Each wall is flat, endless, passes through zero and stands at right angles to its row. A trip goes straight from one point to another. List the walls that it crosses, first one first.
(in the rows, 128 means zero)

Walls:
(1): [62 89]
(2): [170 204]
(3): [ 81 113]
(4): [117 150]
(5): [132 141]
(6): [113 139]
(7): [114 144]
(8): [ 85 167]
(9): [121 143]
Trips:
[77 81] to [100 146] => 7, 4, 9, 5, 2
[112 145] to [142 138] => 1, 3, 6, 8, 7
[180 133] to [197  97] => 5
[112  89] to [142 114] => 3, 1
[ 44 158] to [ 94 197] => 2, 1
[153 147] to [166 141] => 4, 9

Walls:
(1): [120  96 127 181  80 139 177 160]
(2): [164 173 143 148 130  67 117 156]
(3): [ 86 115 105 157  97 100 132 138]
(4): [169 114 131 117 152 102 192 144]
(5): [155  97 133 113 138 163 143 169]
(6): [195 153 192 160 106  47  74  90]
Trips:
[129 164 114 117 155 156 181 137] to [152 150  83 163 125 105 139 158] => 2, 3, 5, 6
[139 104  97 138 106 155 187 145] to [105  77 149  98  50 238 168 133] => 4, 3
[129 141 121 140 155 109 115 153] to [ 81 120 163 171 159 111  83 148] => 4
[128  92 157 113  55 143 196 127] to [170  90  87 153 105 144 126 137] => none
[ 27 181 101 111 129 124  96 148] to [ 72 119 115 199 149  85  52  68] => 6, 2

Walls:
(1): [109 167 147 140 131 165 129 149 172 181 129 191 149  95]
(2): [160  99 169 143  87  89 161 115 135  46 148 170 101 148]
(3): [172 162 114  95  94 125 119 136  96 121 104 178 106 132]
(4): [ 59  84 127 113 112 112 173 125 117  75 219  84  95 147]
(5): [122 166  73  87 115 132 164 117 104 116  90 186 117 116]
(6): [107 102 128 207 132 109 147 179 134 151  99  59 136 104]
(7): [198 188 190  99  97  82 140  84 105 133 136 201 162 150]
(8): [123  89 131 130 188 107 151 139 199 116 157  93 134 109]
(9): [ 71 127 144 137 174  72 165 171 139  80 175 177  89 149]
(10): [108 176  78 167 116 189 117 155 128  82 231  95 118 123]
Trips:
[152 192 179 119 139 116 120 131 161 132 107  73 116  92] to [171  61 126 134 108 134 120 100  92 169 162  42 150 149] => 1, 7, 4, 10
[132  55 188 143 160 131 113 158 167 174 189 116 155 158] to [102 141 131 113 129  78 203 124 146 149 148 144 146  68] => 2, 7, 5

Walls:
(1): [121 103 111 198 148 181 195 170  90 195  82 171  64 130 112 102  87  51
  91  74 159  98 102 113 153 136 176  81 106 167 113 120]
(2): [133 143 145 127  71 178 144  75 118 115 160 102  86 193 158 172 134 159
  61 184 132 108 117  89  86  88 133 152 126 161 114  93]
(3): [ 54 164 117  89 165 136 132 111  97 153  56 108 168 128  59 106  90 165
 155 129  83 168 117 145 105 182 111 223 108 103 139 119]
(4): [134  80 141 159 114  89 180 175 109 156 144  92 147 113 116 160 173 100
 101 152 155 138 129 133  66 146 114  77 119 150 128 146]
(5): [ 91 121 152  49 158 195 122 199  93 164  50 157 193  89 123 183 156 118
 111 145 123 177 119 139 102 189 139 164  93 134 105 170]
(6): [124 132 138 121  83 126 210  49 124 190 190 183 126 149 140 157  97 161
 175 118 149  64  93 154 150 143 190 182 191 149 117  88]
(7): [ 92  73  82  64 101 118 150 122  96  52 199  72 132  92 108 149 154 133
 112 122  92 145 117 137  98 128  96 157 162 131 137  81]
(8): [139 209 160 139 130 151 121  99 133  84 149 119 118  73 138 119  94 163
  84 156 109 120  84 142 194 139 120  75  99 154  94 107]
(9): [ 98 102 191 133 109 129   7 143 106 119 107 136 116 158  78  79 150  87
  68  97 101 180 152 124 160 143 137 158  92 131 148 100]
(10): [ 71 109 167  66 141 154 104 139 176  91 100  46 110 170 141 194 167 118
  85 118 133 155 139 160 128  67 160 111 146 145 110 120]
Trips:
[185 142 216 155 123 101 136 122 154 138 100 144 101 133 148 141 195 174
  52  64 131  67 144  97 135 186  88 125 124 189 126 166] to [ 91 141 135 147  97 106 199 114 129 170 171 101  86  83 122 123 117 143
 173 157 173 158  98 128 101 129 119 137 192 136 130 145] => 6, 9, 7, 8, 3
[ 88  49 139 190 158  93 108  45 166 112  94 192 157  98 166  98 102 104
 119 147  80 127 153  91  73 106  93 150 145 126 192 199] to [ 87 120 104  53 110  85 205 147 133  76 169 104 101  74 122 124 161  87
 122  84 156 150 132 172  82 180  63 130  96 149 137 121] => 4, 7, 9, 5, 10

Walls:
(1): [101 189 115  96 106 148 148 135 128 114 156 118 147 141  79 158 143 136
 113 120  93 189  70 162 166 113  96 141 116 113 135 134 108 112 103 122
 122 104 171 141 152 133 127 130 164 104 161 135]
(2): [ 89 143 119 107 143 121 140 127 123  97 108 157 165 107 126 151  85 112
 157 159 116 164 136  90 173 153 131 132  94 132  64 110  97 106 148 109
 114 131  92  56  94 171 148 102 124 142 147  83]
(3): [164 195  90 142  94 133 150 132  62  90 117 142 145 125 147 159 102  68
 130  90 178  47 148  83 107 142 121 124 122  93 162  91 137 121  73 144
  45 147 153 136 144 138 152 119 104  79 154  50]
(4): [116 154 108  97 114  97 120 138  84 165 130 106  77 122 152 182 166  49
 164 175 100 137 126 149 140 134 112 170 130 101  73 120 190  99 141 125
 138 171 129  94 153 142 115  95 135  55 157 131]
(5): [131 128 149  87  98 164 194  99 145  76 168 101 135 123 121 198 130 126
 107 115 135  93  76  87 136 127 128  97 141 121 175 149 158 128 130 116
 170  57 130 163 176 121  86 113 143 144 123 184]
(6): [ 90  86 156  98 113 128 122 169 155 140  69 161 133 124 167 163  87 107
 127 110 150  74 158  77 115 149 154 124  96 235 126 162 148 163 108 159
  85 100 129 158 109 149 145 175 113 129  86 105]
Trips:
[150 204 144 105 129 100  78 170 116  90  97 113 120 160  65 143 174 240
 178 142 137 129 126 157 169 123  87 149 131 164 137 121 193  87 107 157
 173 181 138 194 107 176 145 168 168 146 122 135] to [107  91 111 119 115 116 129 139 128 120 158 105 174  83  51 131 109 128
 155  44 147 150 109 173  74  85  80 143 178 106 103 177 105 116  88 140
 156  98 117 190 144 151 103 195 119 126 157 116] => 4, 5
[111  94 129 163 119  99 148  85 127 118 146 170 146 151 134 145  75 110
 146 106  94  86  42 162 129 130  76 113 109 153 129  79 162  99  66  95
 119 139 176 135 161  95 112 159 118 157 107 106] to [130 107  99 102 140 120 122 118 142 152 145 126 117 139  95 143 114 135
  69  68 133  91  80 132 111 167 135 155 168 137  99 106 122 135 100 116
 112  50 142  95  73 129 138 107 147 132 169 121] => 2
[143 145 186 132 122 155  92 115 158 142 107  94 192 102 136 109 183 146
 116 153 126 146  92 123  86 161 133 148  98 113 124 126 110 121 162  75
 187 125 136 185 124 140 156 172 136 115 106 134] to [ 88 117 150 136 170 183 166 140  72 111 158 144  97 118  80  97 106 103
 165 114  93 108 141 122 137  69  93 157 158 153 139 161 202 127 189 138
 145 121 153 102 102 161  89 118 126  78 133 101] => 4, 2
[119 101 133 177 117 164 122 165 221  92  98 111 141 145 157  91 194 117
 152 133  94 142 149 207 130 134 151 132 110 127 114  88  98 144 140 144
 147 175 106 124 139  63 157 140 113 101 108 150] to [138 116  74 142 107 178 151 119 118 135  97 196 150 161 158 155 110 103
 175 120  83 184  86 106 113 105  86 148  83 106 176 111 168 102  74 123
 138 133 107 193 120 123  99 157  90  47  96  91] => 4, 1, 3, 6, 5
[165 118 169 133 112 177 120 136  69 142 152 123 123 179 111 109  60  81
 118  95 144 120 111 178 160  72 169 125 179  78 147  95  95 110 175  36
 121 139 109 168 156  97 103 131 107 128 129 132] to [186 171 175 138 111 162 127  80  78 146 118 102 108  71 134 191 106 100
  99 132 134  93 129 139  60 129  94 136 140 130 116 141 167 112   7 142
  91 101  85  87 128 102 132 123 138 136 127 141] => 4, 1, 6
[168 130 175 186 107 141 102 122 147 141  95 121 110 103 114 162 142 142
 141 147 170 102 135 158 102  85  87 176  88 116 104 130  86 174 138 134
  83  95 180 100  92 146  87 142 170 123  75 165] to [ 69 134 124  91 188  79 183 117  40  67 119  61  95  90 146 117 113 146
 119  68 112 161 109 121 140 140 140 149 156 119 100 105 117 152 140  74
  93 166 119  69 137 161 131 114 119 159 114 128] => 2, 6, 4, 1, 3
[106 104 136 115 171  93 103 129 129  74 150 157 110 189 115 123 113 128
 167 120 164 156 139  93  85 128 107 201  94  91 106 146 175 173 114 184
 108 108 145 116 164  71  58 117 125  81  91 134] to [126  60 114 124  84 108  72  91 121 101  94 152 147 129 189 140 103 116
 145 146  93 100 114 116  99  98 124 210 168  85 128 136  90 108 144 114
 137  75  93 181 105 119 119  88 127 138 143  61] => 5, 2

Walls:
(1): [101  81  81 129 130 141 152 115 157  78  84  99 148 114 102 139 166 104
 142 154 121 121 169 120 121  61 147 163 130  76  81 173 154 154 167 102
 196 160 127 118 106 142 106 158 181  96  82 103]
(2): [168 164 167  99 101  99 171 119 176 138  99 134 144 130 141 156 146 137
 146 111 132  95 162  75 124  88 223 137 142  98 145 107 137  97  84 121
 133 143 155 116 109 168 129 146 179 153 137 155]
(3): [146 223  45 100 125 101 160 137 135 115 155 203  54 128 144 110 112 100
  68  95 170 167 145 111 147 148 173 153  63 111 132 144 110 124 162 125
 212  58  75 114  95 125 164 115  80  76 155 160]
(4): [102 127 130 164 151 105 140 129 182 116 194 190 147 103  69 171 199 122
 194 125 125 137 132  93 170 155 125 112 126  92 133 152 148 174  67 101
 115 140 106 142 115 101 125 164 136 160 154 143]
(5): [184 162  74  93 165 118 102  93 159 117 169  50 165 161 116 169 123 137
  96 125  99  96 116 145 134 140 139 113 127 146  79  94 141  68 159 159
 155 165 159 133 149 107 140 117 126 155 193 150]
(6): [164 139 150 104 168 109 128 119 116 172  97  79 149 183 129 106 143 145
 134  92  64 117 186 120 135 119  72 109 154 149 144 124 119 176 132  86
 158 111 109 151 121  78  82 149 164 111  99 141]
(7): [179  89 167 113   7  88  91  42  78 189 181 170 128  69 161 101 159  88
 122 223 129 109  77 127 143 160 158 142 124 194 108 182 137 179 101 120
 154 135 146 123 113 210 178 111  81 144  90 103]
Trips:
[123 120 137 120  88  96 163 173 104  99 141 126 186 146 127 102 107 109
 144 151 158 130 157  89 128 153 163  96 101 177 136 130 110 105 109 109
  67 124  95 146  95  95 169 138 200 138 145 148] to [115 146 133 126 232 115 103 153 148  92  90 101 231 177 177  86 158 139
 110 148 106 107 110 199 108  86 119 136 194 182 113 115 197 120 150 142
 129 124 109 209 159 111 104 119 101 122 109  82] => 6, 5, 4, 2, 1
[119 127  87 100 134 120 117 143 162 137 170 111  71 172 156 125 155 102
  80  79  93 122 118 223 164 115 172 168 128 136 186 153 119  82 115 127
 115 206 154 140  83 118  67 141 171 107  96 155] to [137  88 172 150 166 147 128 107 103 107  81 116 154 100 133 153 177  78
 147 112  15 176  63 119 134 182  67  95 120  76  94 146  86 158  43 142
  44 162 101 147 163  90 176 173 172 166 144 118] => 3, 4, 2, 1, 5
[159 104 118 144  99 118 125  87 149  32  74 115 179 155  74 124 120  93
  66 163  80  99  84 150  58 200 114 112 158 111  93 100 114  76 116 151
  41 150 226 109 139 145 127 191 116 207 178 160] to [ 99 169 107  79 182  84 186 127 183  91 150  37  97  95 101 114 157 202
 183 143 141 139 112 129 106  91 103 130 136 106 114 126 153 188 143 161
 195 138  81 151 138 132 196 107 198 109 126 121] => 1, 4, 6, 3
[103 171  87 180  79 165 127  62 160 135  85 116 125 170  67  72 101 194
 129  52 159 128 184 127 121 181 178 151 143 102  97 161  71 112 177  70
 124 181 226  64 112 187 133 112 110 168 173  60] to [170 145 130 145 230 120 168  94 109 132  23 176 143  94 105 124 119 133
 138 146 176 136 158  90 133 125 106 158 132  77 108 196 174  76 181 140
 175  75  74 100 128  74  94 180 179 107 132 123] => 6, 5, 4
[119 115 104 113 126  99 150 153 153 123 171 158 115 119 105 160 142 168
 136 142 107 143 117 152 106 157 104 158 106 180 111 148  60 131  80  93
 125  93 177 150 137 135 141 142 156 150 141 170] to [111 197 120  82 156 151 116 102 135 126 112 131 140 165 113 140 109 113
 131 193 138 138  68 113 175 100  49 141 103 112 120  69 106 115 128 110
 155 144 136 150 141 161 122 131 132 126 135 156] => 7, 6, 4
[169  65 128 173 197 182 147 100  66  92 112 146 140 119 136  64 157 138
 224 138  95 107 119 145  95 154 157 149 100 149 135  61 186 116 145 140
 143 193 158 117 148 147 114 187  78 103 143 210] to [127  91 140  57 218 184 175 112 115  56 106  76 209 183 109  74 164 139
 177 130  93 156 136 190 149 182 157 145 128 134  86 166 110  87 102  68
 155 131 112  54 138 162  98 159 194 135 155  92] => 6, 2
[112 182  96 141 153 121 126  61 159 192 148 145 107 101 106  99 186 100
 141  62  98 135 124 118  73 107 125 139 130 108 131 187 185 117 107 162
  84  77  57 141 144 129 113 116 146 145 151 141] to [171 200 147 152 189 116 148 125  73 220 159  88 172  67 125 104 141 174
 176  93 111  98 150 148 128  86  92 173 183 118 198 178 137 111 182 114
 152 100  87 143 122 119  78 121  83 167 103 152] => 2, 3, 4

Walls:
(1): [146 147  98 119 179  97 128 181 134  96 157  80 122  91  81 137  82 168
 145 120 157 191 139 132 104 122 162 167 138 123 103 157  66 139 111 113
 128  82 161  79 105 131 143 135 148 115 107 125]
(2): [108 166 150 141 128 101 176 149 149  81 112 115 158 111 139 135 105 146
 157 184 118  71 102  67 180  92 116 162 175 135 182 117 105 149 142 148
  49 123  82 134 165 122 135 121 182 131  94 165]
(3): [112 131 103 110 105 115 117 109  99 148  85 148 136 123 142 147 146  91
 143  40 126 110 133  57 163  82  98  81 112 100 166 135 124 116 146  83
 117 149 136 107 111 137 133 111  94 205 134 102]
(4): [109 119 142 157 166  77  99  62 180 163  99 138 107 113  91 168 143 165
 132  74 124 134 112 146  76 113 125 127 131 173 128 210  78 108 167 102
 116 105 113  72  73 124 103 127 105 174 148 178]
(5): [103 143  99 144 112  96 152  80 134 153 143 135  66 133 133 149 114 138
 105 135 140 123 135 133  87 104 116 137 117 167 107 124 114 171 148 130
 139 109 143 182  75 163 131 142 125 123 142 131]
(6): [125 141 103 166 102 135 121 125 149 146 129 130 146 118 144 111  60 138
 163 173 150 147 145 132 145 130 141 115 188 148 153 163  78 135  69 124
  87 135 121 149 137 170 182 126 135 115 150 121]
(7): [127 108 155 100 104 188 161 163 110 113 128  88 126 149 106 164 125  86
 137 123 159 126 134 134 141 175 154  77 111 115 161 128 142 103 107 100
 126 106 117  91 158 147 152  93 134 121 144 115]
(8): [ 89 196 165 146 113  78 160 172 100 151 117 158 178 113 152 144 115  76
 127  75  95 143 125  91 139 126 157 135 125 146 130 118 144 156 117 149
 124 143 113 139 163 119  98  99 126 100 149 156]
(9): [133 134  66 133 168 193 122 153 101  89 179 150 122 118 120 108 124 172
  73 115 118 128 126 128 101 114 170 144 103  47 167 142  67 142 148 126
 174 162 143 101 172 107  73 130 134 166 138  48]
(10): [ 84  71 145 101 150 111 105 188  90 153 145 107  92 122  71  92 155 112
 170 157 109 111 148 143 155 162 154  79 125 170 179 123  88 136 215 170
 138 141 130 153 160 105 100 135 134  84 117 130]
(11): [118 132 156  86 125 123 129 148 132 109 101  95  92 108 122 143 125  80
  92 126 179 136 151 127 101 143  90 201 108  87  84 100 145 249 137  96
 167  83 106  90 130  99 140  73  94 138 107 106]
(12): [106 119 138 161 128 133  79 134 200 137 142 156 158 107  97 113  68 100
 113  94 122 165 102 141 129  87  95 126 168 149  66 105 106 128 115 139
 132 110 145 103 168 125  93 140 157  94 128  81]
Trips:
[119 136 153 140 138 107 163 147 145 149 150  75 136  83 164 140 116 112
  85 121 145 172 111 144 194 143 148  87  84 113 143 130 186 141 122 106
 133 179  57 120 121 136 198 117 142  83 123 158] to [127 116 149 127 119 136 106 166 147  94 118 149  94  93 163 158 147  95
 219 143 124 176 143 138 184 132 167  70  95 232 131  93 191 147 139 138
 100 133 124 126  96 151  73 161  91 164 153  69] => 10, 3, 11, 2, 6, 12
[138 142 123 178 137 126 145 102 149 155 158 134 141 141 138 108 142  87
 175 159 139 117 140 123 127 155 107 130 105 137 123  80  96  69 170 144
 136 165 151 119 122 189 143 144 101 130 113  88] to [118  97 133 123 115 149 138  70 128 111 102 154 144 153 100 151 111  96
 148 101  86 168 136 123 104 123  92 149  85 101 112 141 124  71 134 151
 179 140 144 200 122  98  92 126 137 121 114 109] => 6, 9, 10, 4
